Each row of a before or after table is a point. One or more steps were done to the points. Then noise was added and the rows were shuffled. The steps act on columns, c1 being the first. Name the steps. A step turns or swaps two columns, mirrors them in a line or flattens them onto one, adds a multiple of one to another, or multiplies or shifts one. Angles are multiples of 10 degrees, from the lower column toward the higher: turns from -170 to 170, lines from 10 to 170 but not 90. Use the fewest steps. Two steps may share a column if one is a turn and the other turns, adds or multiplies; they go together, in the order done. Otherwise the lowest column goes first.
In the rows, zero is written as 128.

Before (14 x 3)
[[126 124 123]
 [131 125 131]
 [117  60 168]
 [105 129 116]
 [132  78 128]
 [141 128 118]
 [ 99 140  91]
 [135  34 134]
 [112  51 147]
 [ 92 162  59]
 [136 144 125]
 [109  44 128]
 [139  74 129]
 [145 136 114]]
After (14 x 3)
[[202  80 131]
 [185  92 176]
 [108 105  82]
 [131 142 118]
 [130 123 120]
 [118 146 133]
 [176 117 125]
 [186 116 132]
 [122 110 115]
 [193  84 152]
 [219 101 132]
 [ 85 111  37]
 [124 144 106]
 [138 132 134]]
Steps: turn c1 and c2 by 70 degrees; multiply c3 by 1.3

Before (12 x 8)
[[146 111 173 196 132  91 130 132]
 [211 106 129 128 111 101 111 135]
 [103 128 115 130 183  74 118 137]
 [118 122 130 189 125 127 125 134]
 [110 146 115 105 143 171 140 113]
 [112 158 174 120 249  88 130 156]
 [156 154 121 106 115  74 116 117]
 [110 149 132 122 142 107 146 162]
 [137 147 116 125 119 123 115  83]
 [123 109 198 149 112 126 116 148]
 [102 140 126 156 145 156  98 151]
 [136 161 122 141 137 105 116 150]]
After (12 x 8)
[[112 177 175 127 174  44 130 129]
 [211  92 128 128 135 115 114 105]
 [111 162 133 126 140 108 148 134]
 [123  99 200 137 125 132 116 118]
 [135 159 117 129 128 129 114  51]
 [120 117 131 157 126 129 125 103]
 [156 169 121 121 151  91 117  85]
 [137 180 124 135 140 107 117 118]
 [103 131 118 131 164  62 119 107]
 [149 101 174 157 142 100 131 104]
 [109 159 114 119 115 150 138  79]
 [102 147 126 139 117 146  98 120]]
Steps: multiply c2 by 1.6; multiply c4 by 0.4; flatten c5 and c6 onto the line at 120 degrees; shift c8 by -30

Before (9 x 12)
[[143 127 130  98 116 141  76 109 118 118 133 136]
 [162 154 150 131 123 190 133 147 147 148 117 103]
 [ 54 121  88 103 138 113 157 151 148 119 131 142]
 [161 172 162  99 104 111 139 152 130 131 145  98]
 [167 110  37 102 137 157 142 138 133 127 145 143]
 [153 109 156 129 165 129 153 147 133 135 139 135]
 [163 164 136 125 140 149 117 151  99 124 138 142]
 [126 131 136  90 108 121 132 113 145 112  90 136]
 [152 142 114 134 108 124 155 136  83 136 141 107]]
After (9 x 12)
[[132 143 160 123 110 124 155 136  93 119 121 114]
 [122 127 137 155 117 141  76 107 124 144 135 134]
 [140 172 145 157 104 109 138 152 159 132 196 107]
 [142 154 121 129 123 189 134 146 158 107 152 110]
 [ 32 121  90 152 136 113 159 152 104 140  70 137]
 [144 164 157 131 140 149 117 151 121 133 149 138]
 [146 112  77 153 137 156 141 138  51 133   8 137]
 [132 108 137 129 164 128 154 146 154 119 180 134]
 [105 130 118 162 108 121 132 112 144 151 101 133]]
Steps: shift c1 by -20; add 1.5 times c3 to c11; turn c3 and c9 by 60 degrees; turn c4 and c10 by -170 degrees; multiply c12 by 0.7

Before (11 x 18)
[[149 174 159 104 149  88 118 147 147 117 167 172 164 104 152 177 146 113]
 [119 136 192 187  62  64 203  74 124 151  99 169 116  59 163  33  95 223]
 [143 175 116  96 143  61 137 136 166 161 131 163 174 148 155 135 184 167]
 [151 149 159 111 171 144 101 116 130 106 174 113 124 134 124 144 200 146]
 [161 104 135 110 129 153 109 134 120 106 155 180 148 139 105 115 178 122]
 [114 163 137  95 116  91 178 198 164 171 131 142 136  95 204 145 150 193]
 [124 116 139 129 145 135  93 108 149  65 123 125 150 121  67  89 135 136]
 [136 133 113 101 151 153 116  85  89 104 115 118 114  98 120 101 158  99]
 [137 108 170 154  67  95 163 120 100 128  77  69  94 106 160 105 164 119]
 [163 136 143 103 111 165 114  86 154 134 159 111 141 122 105 131 137 107]
 [160  88 128 192  76  75 169 105 108 143  83  88  85  82 214  99 104 188]]
After (11 x 18)
[[138 159 138  99 118 145 171 195 186 174 130 140 110 117 191 161  94 187]
 [ 88  86 125 191  79 109 142 101  98 137  82  94 165 130 237 107  78 191]
 [173 174 111  93 147 187 146 132 151 159 133 165 141 164 138 141  64 177]
 [114 136 115 102 146 155 125  89  99 113 124 113 136  90 120 110 157  97]
 [164 172 161 108 145 152 129 148 194 119 171 169 153  77 129 189  86 114]
 [111 139 193 188  67  97 172  72 145 150 106 168 116 105 146  39  69 221]
 [136 139 137 103 108 139 100  87 185 130 158 111 162 103 109 138 166 107]
 [131 161 155 110 176 205 125 116 169 109 179 121 152  81 139 155 147 146]
 [ 99 102 163 151  66 161 135 122  69 127  80  65 137 155 188 114  87 119]
 [152 119 138 129 145 130 105 108 148  66 130 125 122 138  66  97 138 137]
 [138 107 135 108 127 179 111 134 140 106 153 177 161  97  77 126 153 122]]
Steps: swap c1 and c13; add 0.5 times c5 to c7; swap c6 and c17; add -1.5 times c11 to c14; turn c9 and c14 by 40 degrees; add -0.5 times c12 to c15; shift c16 by 10
